Every row gives one point. Each copy is the shape, with its points in the same order, turned, moved and blurred by noise. Is it also mirrored, or only turned?
In the rows, zero is written as 128.

Shape (8 x 3):
[[ 93 149 121]
 [154 215 129]
 [188  98 164]
 [201 182 121]
 [114 113 128]
 [102 133 148]
 [127  97 165]
 [119  96 139]]
Copy 1 (8 x 3):
[[127 139  98]
 [169 208 129]
 [148 117 211]
 [149 208 183]
 [117 116 130]
 [142 115 114]
 [143  90 153]
 [119  98 143]]
Copy 1 is: mirrored
Copy 2, 8 rows:
[[135 161 154]
 [197 155  91]
 [120  54  95]
 [204  99  87]
 [120 118 153]
 [112 144 136]
 [ 88  99 125]
 [100 108 152]]
Copy 2 is: mirrored

Shape (9 x 4):
[[223 149 142 177]
 [147 168 107 129]
 [116 105 141 183]
 [ 84 105 122 160]
 [109 153 127 106]
 [ 96 133 141 109]
 [161 100 106 172]
 [126 132 135  78]
 [101 170  95  47]]
Copy 1:
[[152  73 133 205]
 [156 101 135 119]
 [146 168 148 177]
 [148 200 143 140]
 [120 149 152 106]
 [ 98 166 153 109]
 [163 159 108 174]
 [ 91 138 129 105]
 [118 126 136  34]]
Copy 1 is: only turned
Copy 2:
[[200 123 148 223]
 [129  91 117 148]
 [140 128 190 133]
 [114 129 180 104]
 [ 90 111 119 137]
 [ 87 119 136 139]
 [175 142 157 128]
 [ 81 146 110 153]
 [ 65 107  59 132]]
Copy 2 is: only turned
Copy 3:
[[193  65 136 143]
 [108 104 148 148]
 [172 178 137 125]
 [132 198 136 116]
 [ 89 146 123 140]
 [ 92 167 105 135]
 [168 132 154  96]
 [ 88 136  95 110]
 [ 21 132 112 132]]
Copy 3 is: only turned
Copy 4 (9 x 4):
[[190 178 112 231]
 [169 143 166 171]
 [164 162  88 114]
 [146 150 111  87]
 [167  98 152 134]
 [144 101 122 126]
 [147 197 117 146]
 [123  79 135 158]
 [120  69 204 136]]
Copy 4 is: mirrored
